Every row gives one point. Examples show where two turns around zero, p and q, send a point. Where does a point land after both, in the order given? Backwards means that the second turn is done in reverse. Each puzzle has new turns, and all numbers are rounded.

Turn p:
[0.2 5.2 2.9] => [-1.2  5.5  1.9]
[-0.9 -0.6 -1.9] => [-0.8 -1.2 -1.6]
[-1.8 -1.0  2.1] => [-1.2 -1.0  2.5]
[ 2.6 -3.6 -3.1] => [ 3.3 -3.2 -2.8]
Turn q:
[-4.2  0.0  1.4] => [-2.2  3.6 -1.4]
[ 2.0 -3.8 -0.3] => [-1.8 -2.4  3.1]
[-2.6  2.1 -1.4] => [-0.3  1.0 -3.5]
[4.8 1.8 0.3] => [ 4.3 -2.2  1.7]
Where do these land?
p, then q: [ 1.5  3.2 -1.5] => [ 2.0 -1.1 -3.1]
p, then q: [-1.8  0.4 -5.0] => [-3.4 -2.5 -3.3]
p, then q: [-1.3 -1.9  4.5] => [0.1 3.5 3.6]
p, then q backwards: [ 1.5 -1.7  2.0] => [2.8 0.3 1.2]

Turn p:
[0.5 3.6 1.8] => [-0.4  2.3 -3.3]
[-1.8 -0.6 -1.0] => [ 0.4 -2.1  0.0]
[-0.3 -5.4  0.9] => [-2.7 -2.0  4.3]
[ 2.5  4.9 -2.6] => [ 4.4  3.3 -2.6]
[-1.0 -2.6  1.0] => [-2.0 -1.6  1.6]
Turn q:
[-2.0  3.0 -1.0] => [-0.3  0.2 -3.7]
[ 1.2 -4.2 -2.6] => [-3.2 -1.9  3.5]
[-4.5 -0.5  0.9] => [-2.0  3.9 -1.4]
[ 4.6  1.9 -0.5] => [ 3.0 -4.0  0.4]
[ 0.7 -0.1  3.3] => [2.6 1.8 1.2]
Where do these land?
p, then q: [ 2.4  0.2 -0.4] => [ 2.1 -0.3 -1.1]
p, then q: [-0.2  0.1  4.3] => [-2.4  1.9 -3.1]
p, then q: [-0.2  1.6  1.1] => [-1.1 -0.9 -1.3]
q, then p: [4.1 2.5 2.2] => [-0.1  3.7  3.7]
p, then q: [-2.3 -3.4 -4.3] => [1.1 1.0 5.8]
q, then p: [-3.9 -1.0 -3.0] => [ 1.1 -4.2 -2.5]

Turn p:
[-0.3 -5.0  0.8 -1.6] => [-0.5 -0.7  3.8  3.7]
[2.3 3.0 1.0 0.0] => [ 2.8 -0.2 -1.3 -2.4]
[0.2 5.6 2.5 2.7] => [ 1.7  2.8 -2.0 -5.5]
[-1.1 -4.7 -2.9 -3.4] => [-2.6 -3.5  1.7  4.6]
[-1.6  2.2  1.4 -0.2] => [-0.7  0.3  0.4 -2.9]
[ 0.5 -1.1 -2.8  2.4] => [-0.7  1.3 -2.5  2.5]
Turn q:
[-1.3  0.4 -1.9 -1.4] => [-2.0  1.6 -0.7  0.6]
[ 0.0 -1.1 -0.7  3.8] => [ 3.2  0.0 -2.1  1.1]
[-1.4  2.2 -2.6  0.0] => [-0.7  3.4 -0.2  1.1]
[-4.0  2.4 -2.9  0.6] => [-1.1  3.9 -0.5  3.7]
[-1.4  2.7  1.1 -0.2] => [-0.1  1.1  2.7  1.5]
[ 2.4 -5.8  4.3 -0.7] => [ 0.3 -7.2 -1.0 -2.3]
[ 5.7 -0.7  2.7 -2.2] => [ 0.4 -2.7  2.0 -5.8]
Where do these land?
q, then p: [ 2.1  2.3 -1.2  3.5] => [ 3.9 -1.5 -2.0 -1.3]
q, then p: [ 1.2  1.2  0.1 -3.8] => [-1.9 -1.2  2.7 -2.2]
q, then p backwards: [-4.3  0.2 -1.4  3.3] => [ 2.7 -3.4 -2.4  2.5]
q, then p backwards: [ 2.6  0.8  3.6 -3.7] => [-3.1  0.9  2.9 -3.9]
q, then p: [-1.6 -4.5 -1.0  0.8] => [-2.3  0.2 -2.3  3.8]

Turn p:
[ 2.2 -1.6 -3.7 -0.6] => [-2.5 -3.3 -1.7 -1.0]
[-7.7 -2.1 -2.7  0.5] => [-6.0  4.7 -0.1  3.6]
[-0.7 -0.1  5.5  0.7] => [3.1 2.1 4.1 0.1]
[ 0.5 -1.1 -1.1 -0.6] => [-1.3 -0.9 -0.2 -0.7]
[ 2.4 -2.2  2.0 -0.3] => [ 0.7 -1.9  2.8 -1.7]
[ 1.6  2.7 -0.8 -1.8] => [ 1.6 -0.2 -2.8 -1.8]
[1.6 4.3 0.7 2.1] => [ 4.3 -0.5 -2.1  1.7]
Turn q:
[ 1.8  2.1  3.2 -2.6] => [-2.8 -4.0  0.5 -0.9]
[-1.6 -2.7 -3.0  4.6] => [ 4.9  3.9 -0.6  0.7]
[ 1.5  4.0  2.7 -1.1] => [-2.2 -3.4  0.1 -3.2]
[ 0.5 -2.3 -3.3  1.9] => [ 2.3  2.6 -2.3  1.7]
[-0.6 -0.3 -4.2  0.1] => [-0.2  3.7 -2.1  0.4]
[ 2.5 -0.2  3.8 -3.5] => [-2.7 -4.7  0.8  1.6]
[-4.2 -0.7  0.7  0.6] => [ 0.7  2.2  3.7 -0.3]
Where do these land?
p, then q: [ 2.1 -2.6  0.3  0.5] => [ 0.5 -1.0  2.1  2.4]
q, then p: [-1.6 -1.1 -3.4 -1.8] => [ 1.7  1.7 -2.5  2.6]
q, then p: [ 4.1  3.2 -3.9 -4.1] => [-5.7  2.6 -3.9  2.3]
q, then p: [ 0.1 -1.6  3.8 -0.4] => [ 0.1 -1.0  4.0  0.3]
p, then q: [-2.0  3.6  2.6  3.3] => [ 2.8 -2.3 -3.5 -3.0]
q, then p: [-2.6 -1.5  0.6  2.5] => [ 3.5 -1.1  0.6 -1.2]

Turn p:
[-1.3  2.2  0.6 -0.6  0.2 -3.2] => [ 0.1  0.4 -0.8 -1.2  3.7  1.3]
[ 2.1  0.3 -1.2 -2.4 -0.9  3.4] => [ 1.5  0.6  2.5 -2.0 -2.9 -1.7]
[-1.2 -4.5  0.2 -2.8 -4.2  1.2] => [ 4.2  3.9 -1.0  2.6 -2.3 -1.8]
[-0.6 -0.1 -0.3  1.1  3.7 -4.2] => [-2.2 -0.6  0.0  1.1  2.6  4.4]
[ 6.0 -0.4  5.4  4.3 -0.2  2.7] => [ 1.0 -7.5 -3.4 -0.9 -4.7 -0.4]
[-0.4  0.8 -3.5  0.0 -2.3  0.7] => [ 0.5  0.7  2.9  0.8  1.1 -2.8]
[-4.6  1.8 -1.2  0.4  3.6 -0.5] => [-5.1  2.5 -0.1 -0.6  2.4  0.8]
Turn q:
[ 0.2  3.6 -2.1 -3.6  1.2  3.1] => [-0.3 -0.2  1.1  1.3  6.2  0.5]
[-3.2  0.2  1.1 -3.5  0.2  2.9] => [-1.1  3.6  0.4 -1.7  3.4  2.0]
[ 2.1  1.8  0.2 -0.4 -4.5 -4.2] => [ 0.4 -0.4 -2.8  0.1 -0.7 -6.1]
[-4.0 -1.2 -4.4  0.8 -2.9 -3.8] => [-4.2  3.1 -0.2  4.0 -2.9 -2.9]
[ 2.9 -1.3  1.8  3.1 -0.1  2.6] => [ 2.5 -2.6 -2.4 -0.7 -1.4  2.9]
[-3.4  2.4 -1.2  2.1  0.0  2.6] => [1.6 2.9 0.3 3.6 0.9 2.2]
[-0.1 -4.2  2.2  2.6 -0.4 -1.4] => [-0.2  0.0 -1.0 -2.1 -5.0  1.1]
[ 1.3 -0.2  1.3  3.1  3.8  1.0] => [ 2.8 -2.3  2.2 -0.1 -1.6  2.8]
[ 4.2 -1.0  1.1 -4.3  2.5 -2.8] => [-1.6 -4.0  2.3 -4.5  1.4 -2.6]
Where do these land?
p, then q backwards: [-0.1  2.6  0.2  4.3  0.9  1.1] => [ 3.2 -1.5 -2.6 -2.4 -0.5 -1.4]
p, then q: [ 1.0 -1.3 -3.4 -5.4 -1.0 -3.3] => [ 5.6 -2.9 -0.5 -2.3  3.0  0.9]
p, then q: [-0.9  4.2  2.1  1.7  2.0  1.5] => [-4.4  2.7  2.2 -0.6  0.8 -0.1]
p, then q: [ 4.2 -3.9  0.9 -2.7 -2.5 -0.5] => [ 1.4 -4.5 -5.0 -0.5  0.3 -0.4]
p, then q backwards: [-4.6  2.1  2.3  1.9  2.2 -0.2] => [-0.1 -2.3 -1.5 -3.9 -3.8  1.5]
p, then q: [-1.7 -1.2 -0.3 -1.2 -3.1 -4.7] => [ 2.8 -4.4  2.4  1.6  0.4  1.3]
q, then p: [-0.5 -0.4  0.7  3.0  3.0  0.3] => [ 1.9 -1.7 -1.6 -0.5 -2.5 -1.9]
p, then q: [ 2.6 -2.1 -2.4 -1.7 -1.5  5.7] => [ 1.7  1.1 -4.5 -2.2 -1.4 -4.9]
